Rows are points. A path goes straight from each point to the next, and from the last back to the first. The post is the endless flat space through its rows: a point in 2 columns, a line in 3, a plane in 4, and so on, so that a path can go around it. How many times does the path go around the post? Going back the other way cancels.
In the rows, 128 means zero.

Post, 2 rows:
[[130 113 131]
 [147 183 155]]
Path:
[[172 138 109]
 [169 150 173]
 [153  26 124]
 [111  62 146]
 [ 99 153 150]
 [109 152 114]
 [141 109 111]
 [215  90 149]
 [160 153 203]
 [ 98 140 157]
 [106 219 153]
 [145 218 130]
 [181 163 133]
 [153 122 165]
 [117 148 201]
 [115 156 128]
 [164 220 112]
 [187 147 118]
 [148 109 159]
 [123 195 199]
 [105 137 127]
 [102 123  88]]
Times around: 4

Post:
[[ 79 114 137 111 169 166]
 [133 107 147 183  93  54]
 [109 129 115 122 113  98]
 [142 121 138 143 146 114]
 [102 147 126  75 101 221]]
Path:
[[ 68  73 105 120 184 139]
 [ 51 120 132 129 123 174]
 [ 93 113 158 203 130 145]
 [109  61 131 170 114 172]
 [ 74  70 125 140 133  95]
 [116 104 168 157  45  48]
 [138  90 106  94  87 196]
 [ 80  81 119 146 109 190]
 [137 156  99 128 165 108]
 [148 119 107 147  85 111]
 [ 50  80 120 118 114  97]
 [119 117 142 105 119 179]
 [ 49  87  90 116  91 131]
 [ 14 124 109 125 206  92]
 [ 42 160 135 117 214  76]
 [148 144 144  94 125 168]
 [148 119 101  76 124 176]
 [133 105 111 135  92 107]
 [170  99 116  57 203 178]
 [123 114 204 129 135 163]
 [ 52  50 124 117  46 160]
 [120  79 120 103  47 151]
 [126 118 159 134 103 131]
 [103 222  96  64  99 142]
 [122 157 127 124  57 188]
 [100  89  98 136 126 161]]
Times around: 0

Post:
[[179 132 135 141 137  80 138 117 142 139 107]
 [ 85  63 117 138 138 195 188  75 114  97 136]
 [180 133 157 152 122 131  99  70 148  68 128]
 [115 104 107 173 107 101 136 127 143 123  99]
 [177 129 166  71 179 126 128 232 117 126 123]
 [132 146 117 144 101 114 144 149 136 171 103]
 [209 149 136 118 143 111 132 133 138  89  96]
 [176 165 157 163 102 110 142 111 112 119 135]
 [149 110 152  72 125 115 164 178 104 124  92]
 [106 118 159 162  92 135 196 130 180 143 153]]
Path (33 x 11):
[[136  64 132  72 159 177 229 164 222 146 147]
 [162 158 130 112 105 123 120 140  79 106 138]
 [197 157 180 119 138  85 185  81 133 122 137]
 [ 76 141  85 199 113 183 168 116 120 108 181]
 [150 132  85 109  86 141 147  77  62 152 117]
 [199 110 161  95  93 123 184  88 182 142 112]
 [177 108 168 147 153 142 231 119 182 120 139]
 [146 129 147 136  67  73 167 194 150 170  62]
 [142 158 106 167  90  67 103 220 129 214  97]
 [133 116 143  90  80 148 101 128  41  74 108]
 [122 148 106 114 137 181 119 121  68  58 121]
 [186 212 150 134 166  88 178 153 142 201 140]
 [161 161 139 129 128 115 114 209 153 130  75]
 [145  65 159 133 152 170 121 102 117 130 132]
 [147  64 156 159 130 129 108 135 129 102 173]
 [190  89 131  74 136  91 162  93 168 149 127]
 [164  70 123 121 139 161 127 153 167  77 104]
 [ 67 124 129 168  98 180 126 201 102 159 135]
 [143 130 153 144 150  96 136 149 113 141  73]
 [154  86 143 144 224  82 145 107 156 105 127]
 [166 124 131 123 181 129 177 190 142 128 102]
 [185  96 162 129 134  94 123 183 176 192 117]
 [173 127 120 181 126 114 106 120 104  82 128]
 [120 101 135 107  87 166 100 130 178   7 109]
 [112 135 138 143 112 125 100  71  19 116 134]
 [147 169 151 144 138 136 164 141 150 119 108]
 [176 176 115 171 131 145 163  47 137 112 133]
 [ 72 128  93 169  77 136 136 134  45 160 128]
 [163 163  85 170  81 110  78 154 207 104 122]
 [144 165 151 144 146 116 164 104 155 150 168]
 [115 126 142 201 163  74 171 134 135 115 102]
 [186  93 196 136 199  91 179 180 146 114 119]
 [129  65 171 134  91 124 132 168 118  89  93]]
Times around: 2

Post:
[[145  81 155 116 136  98 158 146 138  86 149 177 142 133]
 [115 183  79 135 154 152  95 158 138 173 156 127 138 119]
 [128 142 142 150 133  98 152 173 125 121 104 155 136 144]
 [162 131 113 167 109  78  82 156 145 116 128  85 107 108]
 [139  64 119 122 140  91 139 123 130 116 141  98 153 144]
 [119 144 126  90 166  89 141 125  99 120 122 191 179 152]
 [139 116  96 127  51 114  85 130 144 156 133 115  54 136]
 [111 124 107 163 116 130 119 128 139  56 161  61 105 189]
 [113 146 117 153 161 175 140 110 127 145 106 124 151 100]
 [137 137  85  99 109  97 125 175 182 121  68 126 129 112]
 [137 137 125  89 142 111  87 171 115 136 135 146  89 122]
 [104 139 172 143  80 132 136 137  95 161 170 121  98  85]
 [ 57  68 187  94 150 145 121  98 109 147 132 217 205 131]]
Path (28 x 14):
[[136 106 158 105 144  93  98 152 131 149 168 142 186  73]
 [125 166 106 127 172 138 110 163 148 127 182 155 140 146]
 [170 108 173  83 128 113  68 169 127 131 166 123 110 100]
 [126 125 107 105 143 121  90 183 104 143 177 151 111 198]
 [111  99 142 119 154 161 199 162 130 109  82 201 137 109]
 [129 133 138 136 162 111  54 176 132 154 110 136 106  34]
 [132 107 133 125 110  43 159 145 132 110 117 120 135 169]
 [104 179 209 155 117 100  89 136  87 187 190 201 158 109]
 [136 154 128 134 131  58 112  72  54 169 186 142  91 181]
 [153 157 116 118  99 129 154 115 107 138 214 105  98 112]
 [118 117  84  71 160 118  55 188 148 150 164 116 160 126]
 [110  55  99 124 120 121 139 121 151  84 150 161 160 189]
 [161 106  69 113 189  72 129 138 125 147 152 106 137 107]
 [127 175  72 113 147 121 126 120 186 163  77 166 156 110]
 [105  95 191 142 138 192 137 132 144  77 153 143 110 165]
 [178 120 142 135 140 118 100 128  96 165  71 224 108 131]
 [173  56  91 141 126   7  87 146 140 129 150 132 170 110]
 [ 85 114 128 155 147 118  77 151 130 117 142 144 109 127]
 [146 192  32 105  89  95 153 135 106 203 125 126 121 119]
 [122  70 187 139 110  64 107 122  24 201  91 142 123 104]
 [ 66 144 106 223 150 138 214  90 164 106 135 134 201 159]
 [146 102 126 153 173  71 163 121 126 143  95 187 158 121]
 [153 109 148 192 146 100 183 180 191  52 113  68 161 120]
 [ 88 139 150 147 112 148  93 105  83 130 165 160 146 233]
 [ 88 235 132 127 151 205 158 142  59 113 131 156 119 106]
 [166  91  46 134 118  93 115 137 162 109 166 124  91 127]
 [ 69  96 207 131 207 132  92 144 123  65 158 153 125 139]
 [153  95  55 124  92  63 147 108 175 202 117  84 164 148]]
Times around: 4

Post:
[[173 138 136 166 146 185 123 153  67 134  89 163 105 184 130 136 100 110]
 [206 222 140  84 149 185 147 140 124 109 104 114 176 174 139 159  74 165]
 [ 89 126 155 137 147 109 102 155 122 169 128 100  33  49 183 172 124 131]
 [ 97 100 116 138 126  96 118  86 136  88 177 138 166 124 138 113 123 131]
 [159 172 151 121 101 183 112 165  72 136 133 119 154 189 111 143 153 149]
 [ 96 118 143 144 162 131 175 135 133 179 119 123  64  85 209 136 171 154]
 [137 117  89 164 122  90 144 107 135 158 117  91 127 128 131 152 146  99]
 [121  85 160 163 113 131 120 125 149 143 151 152 163 130  98 156 104 165]
 [ 77 147 121 141 111 129 127  44 111 107 124 103 185 117 155 148  76 137]
 [ 82 105 179 129 153 105 132 181 103 153  76 126  65  97 156 180 165 134]
 [121 114 103 131  76 124 143 111 135 136 116 125 152 141 161 134  77 131]
 [ 95 111 165 109 158 139 165 175 138 137 124 132  57  58 122 178 175 116]
 [159 145 135 140 122 144 127 101 128 112 109 130 171 146 160  60 136  64]
 [ 70 135  91 122 145 127 125 102 186 146 143 113 150 117 124  75 110 111]
 [131 146 130 146  47 101 137  77 142 116 113 143 109 178  82 141 101 127]
 [102 144 153 132 116  67 149 190 112 187 168 159  48  89 128 172 165 110]
 [118 105 115 111 119  74 153  66 120 141 159  83 129  86  88 123 106 159]]
Path (31 x 18):
[[ 26  96  88 157 114 114 132  87 141 190  99 104 118 125 145  89 114 168]
 [ 63 124 180 150 134  91 137 170 100 174  61 150  77  97 249 115 225  78]
 [ 68 142 150 179  99 134  98  90 156 144 101 179 157 157 207 144  81  87]
 [ 86  84 155 130 103 124 139 164 120 174 152 106  86 126 114  99 195  96]
 [178  86 117 157 203 181 154 148 160 120  87 139 195 148 170  75  84 104]
 [110 171 159 170 130  91 127 170 123 117 124 170 152  74 230 181 153  77]
 [100 125  95 141 112 137 117 152 139 157 112 117 119  82 146 147 173  80]
 [ 40 140 229 114  83 159  84 116 176  51  85 155  85  81 137 204 151  97]
 [227 132 105 165 161 151 151 148 114 186  65  90 123 126 208 155  81  34]
 [111  84  87 178  99 116 112 145 127 132 153 123 136 169 162  72 134  70]
 [102 107 113 165 147 136 155 175 134 149 106 179 119 142 120 124 120  90]
 [144 102 117 154 191 114 175 109 129 161 141 117  92  44 187 155 193 160]
 [195  93 174 120 120 104 101  61 127 153 187 107 131  70 126 115 133 157]
 [ 85 112 112 123 116  69 138  47  51 133 171 108 143 151 205 133 124 169]
 [145 118 218 137  91  90 143 151  93 177 205 138 129 125 109 119 147 129]
 [ 67 157 100  98 103 134 164  90 146 125 147  95 125 119 107  92  52 102]
 [ 92 173 126 147  69 163  56  81 101 158 219 135 214 196 111  90  38  97]
 [ 50  77 132 213 139 149 141 119 146 141 179 219 150 166 177 153 163 131]
 [164  87 166 166 192  97 153 166  64 154  87 154  71 123 137 163  98 114]
 [156  87  87 141 148 107 150 121 110 156 217 100 166  76 153  61 125 118]
 [155 201 139 158  85 119 140 154 117 178  98 146  78 135  90 116 174  53]
 [124 213 135  86  37 117  94  90 123 174 113  61 113 117  70 127 136 145]
 [ 82 126 132 146 134  61 136  82  92 156 138 128  52 122 145 132 180 119]
 [105 135 192 135  99  68 127 105 140 114 210 163 126 106 139 165 111 126]
 [159 117 179 137 107 165 170  61 111  75  82  94 151  99 150 158  97 129]
 [100 156 181 170  90  94 108 122  67 101  54 141 161 187 136 186 120 133]
 [181 105 149 143 129 172 122 143 134  93 104 169 127 101 110 123 174  99]
 [ 72  92  94 174 123 217 153  75  91 160 143 159 135 120 198 189 107 145]
 [112 128 154 120 142 157 136 158 144 162 154 147  72 119 127 129 147 120]
 [201 100 120 126 214 124 176 145 155 174 167 109 155 111 118  55 122 122]
 [ 64  99 119 206 122 174 123 116 148 172  88 151 118 147 149  86  79 139]]
Times around: 5

Post (17 x 18):
[[131 132 190 112 131 188 101 158 118 111 138 133 125 134 125 120 135 131]
 [119 145  51 116 157  56 159 190 101 132 109 137 170 128 101 106 124 130]
 [111 138 148 128 153 195  85  67 113  93 144 101  94 129 181 147 156 158]
 [152 183  77 152 155  53 191 147  97 103 102 106 178 144  80 154 183  83]
 [ 87 160 154 120 120 184 129 124 201 134 151 105 141 150 146  96  88 111]
 [166 135 112 139  91 190 127  97 101 126 106 119 113 186 162  84 170 140]
 [156 145  97 145 117 104 157 162 136 128 141  94 180  81 105 126 105 134]
 [120 101  74 135 128  99 153 136 158 132 149 118 144 109 124 134 128  91]
 [146 174  68  81 116  79 148 155 140 148 166  90 144 138 107 144 143 108]
 [105 110 143 140  98 146 125  70  81 128 169 122  80 159 104 114 125 155]
 [121 115 161 127 123 229 149 109  83 105 153 113 102 165 184 128 110 157]
 [ 74 140 162 115  59 163 169 121 166 132 130 130  80 101 151 134 120 132]
 [179 169 113 120 177 111 153 161 136 156 139 192 173 142 135 148 103 121]
 [131 114  61 109 105  81 165 132 135 157 126  98 199 147  91 154 146 138]
 [100 167 138 122  90 204  89 123  87 103 137 117 110 155 125 123 123 106]
 [ 82 158 182 112  87 181 124  76 145 114 175 101 150  85 179 110 134 108]
 [ 85 160  36 134 113 115 174 171 121 176 165 118 176 140 120 143 178 143]]
Path:
[[104 142 164 114 119 121 105 163 176 117 129 123  76 101 163 120  67 176]
 [ 91 141  72 105 137 157  74 144 113 168 196  77 151 119 155 144 178 200]
 [175 193 113 134 132 218  69 126  90 149 155 121 123 156 207 147 165 145]
 [131 247 160 107  88 113 159 105 249 191 201 118 189 128 185 136 133  70]
 [117 124 120 188 122 160 181 155 109  84 110  79 229 153 107 111 145 116]
 [103 176 121  96 151 144 104 134 121  63 134  93 100 127  88 169 172 107]
 [137 179 109  94 125 133 138 155 205 186 143 205  95 101 108 126  98 109]
 [109 103 140  91 158 156 139 101 236 176 144  83 179 182 156 116  68 118]
 [152 142 137 151 184  69 143 176 131 124  60 149 155 124  89 150 157 146]
 [144 178  84 141 147 157  77 137  62 110 177  94 183 123 188 102 156 147]
 [ 68 165 145 155 105 147 106 144  49  38 139  98 114 101  77 120  95  96]
 [127 160 121 101 210 125 158 224  76  73 134 152 195 109  64 159  72 113]
 [159 198 104 116 201 122 190 117  90 134 109 184 111 151 169 179 163 137]
 [144 204 150  33  38 134  83 134 165 194 228 102  98  96 120  91  71 114]
 [ 89 149  71 134 135  75 166 128 107 152 182 106 156 107 148 136 133 150]
 [ 90 145 114 116 128  96 107 118 136  99 157 135 143 108 170 119 131 116]
 [178 180  37 151 151 232 121 138  53 102 110 140 131 196 198 162 205 168]
 [101 138 166 117 100 152 107 152 175 132 199 122 153  83 112 134  43 169]
 [120 130  84 131 196 121 141 118 107 109 156  91 139 147 181 171 116 154]
 [174 106 145 110 130 155 105 147 161 132 133  87 163  26 186 130  95 124]
 [201 100 113 134  85 157 134  77 173 107  82  73  91 122 155  85 187 100]
 [ 67 153  90 130 145 122 143 212  98 139 101 148  95 146  27  88 146 148]
 [154 196 108 110 245 152 114 191 132 141 108 126 187 179 162  79 149  99]
 [129 110 108  82 167  64 115 135 112 161 151 124 117 178 112 100 142 167]
 [144  84 152 152  56 123 163 150 194 127 120 135  79 125 135  89  84 109]
 [126 125 150 169  83 145 121  90 124 131 157 155 125 145  59 137  77 149]
 [127 206 113  94 179 150 153 191  61 137 155 200 226 125 138 118 145 177]
 [ 85 209  80 126 195 157 138 144  71 119 132 143 189 166 113 150 167 105]
 [ 99 194 165  82 117 197 136 116 148 147 216  85  96 130 180 158 105 142]
 [ 77  88 151 147  68 180 110 149 113 122 148  87 151 100 131  74 125 136]
 [ 59 157 135 114 116 127 178 171  88 130 125 188 120 109 152 168 119 162]
 [152  73 134 166 176  94 174 118 131 116 142 192 163 125 131 135 120 121]]
Times around: 3

Post:
[[113  99 144 133 104  89  74 107  93 165 160 209 112 153 103  94  45 181]
 [101 157 154 138 124 152  58 112  97 126 113 109 146 116 151 136 162 158]
 [ 99 135 110 105 136 127 116 121 141 106 119 111  66 117 107 148 172  92]
 [133 163 204 121 122 125 144 135 131 112 144 121 151 115  89 121 157 164]
 [146 154 115  90 178  95 151  73  94 166 152 153 146 137 137 101  95 179]
 [133  99  86  95 132 145 138 156 149  97 137 184 135 147 138  34 120 111]
 [118  92  87 124 125 116 120  78  96 142 187 134 193 107 107 134 138 149]
 [163 159 146  86 195 133  92  26 131 102 149 138 100  90 128  98 128 155]
 [148 121 113 167 122 160 109 137 122  78 104 116  67 134  99 177 161 117]
 [139 174 143 169 139 160 154  79 179 122 138  93 120 135 129 142 149  74]
 [143  72 134 148  90 144 147 146 130 133 123 209 130  93 117  87 117 126]
 [152 124 129 127 132 147 155 129 173  72  77 120 178 126  93 164  86  90]
 [176 124 107 109  90 112  85  86 124 143 131 152 116 137 128 121 144 102]
 [159 131 131 153 112  98 116  60  37 122 182 137 134  91 130  95  63 156]
 [155  99 140  95 117 146 170  53 132  34  88 150 136 155 123 180 115 103]
 [103  79 150 125 191 110 127 124 124  84 100  98 180 183  66 176 132  92]
 [121 107 152 154 182 122 139 165 174 139 152 100 134 141 183 105 111 123]]
Path (32 x 18):
[[132  59 113 101 182  67  14 154  47 150 163 110  89 144  94  10 168 174]
 [120 123 194 164 189 162 180  80 145 141 159 147 102 101 151 102 116 150]
 [129  96 155 121 111 166 139 141  85  93 220 184  64 157  88 135 160 214]
 [150 199 100 173 159 146 106  96  30 141 161 166  79 138 109 133  79 188]
 [150 119  94  98 173 149 182 138 182 140 111 144 101 196 144 104 187  60]
 [120 140 122  60 151 179  73  84 103 113 120 140 146  93 137  71 117 227]
 [187  96 161 155 134  84 205  78 185 140 152 143 179 112  25 188  57 148]
 [114  92 114 121  96 101 105  64 118  89 164 154 194 117 101  93 130  71]
 [167 107 169 119  83 110 108  21 183  92 109 168 148  91  98 199  55  66]
 [146 125 166 123 148 147 113 126 112  99 143 135 156 126  90 138  96 129]
 [202 131 177 134  76 101 106  73 158 150 123 146  96 181 101 173  97  97]
 [ 80 138 107  62 127 103  98  82 106 182 141 145 189  69 100  88 160 169]
 [205 163 167  85 164  32 156 115 208 108 172 115 116 219  16  90 159 123]
 [144 118 129  96  86 135  73 132 120 111  60 178 161 142 145 186 221 145]
 [ 77 163 141 116 151 103 126 152 185 142 122 174  58 150  48 125  71  53]
 [130 153 153 189  67 146 133  89  49 137 167 129  68 139  93 164 120 107]
 [149  33  79 119  44  99 173 173 150 137  75 170  78 179 116 176  97  53]
 [138  73 201 185 124  82 159  28  94 131 183  90 173  70 100 208 150 184]
 [ 98 144 199 151 249 144  91  18 128  61 121  91  79 155 120 168 171 144]
 [131 169 129 159 149 109 126 119 148 119 129 156 136 193 111  95  79 107]
 [ 85 104 156 143 159  94 135 121 154  90 161  85 141  76 172 116 104 197]
 [152 111  48 151 100  85 160 159 109 152 134 111  88 209  82 111 120  96]
 [147 129 119  75 164 140  81  33  66  74 139  67 118  24 113 149 104 148]
 [142 125 150  81 133 102  83  31  75  84 156 161 125 115  64 139  85 145]
 [120 119 134 125 153 131 102  73 164 126 115 137 145 116 115 220 119 114]
 [120 101  84 150 139  67  89 149  75 108 106 141 131 157  53 148  90 135]
 [156 131 107 135 107 163  89  78 103  20  86  81 134 103 139 167 154 142]
 [ 72 110 209 121 165 136 152  78 184 139 137 120 126 159 109 157  93 138]
 [190 158  90  91  96 159 184  83 153 166 133 209 110 180 107 163  67 183]
 [118 229  74 156 199 158 127 110 105 170 111 120  89  94 129  95  85  98]
 [159  83 122 172 163 165 137 139 176  72 127 119 205 110 148 139 167  97]
 [167 137 123 203  76 157 177  59 149  79 148 126 147 108 108 166  87 115]]
Times around: 0
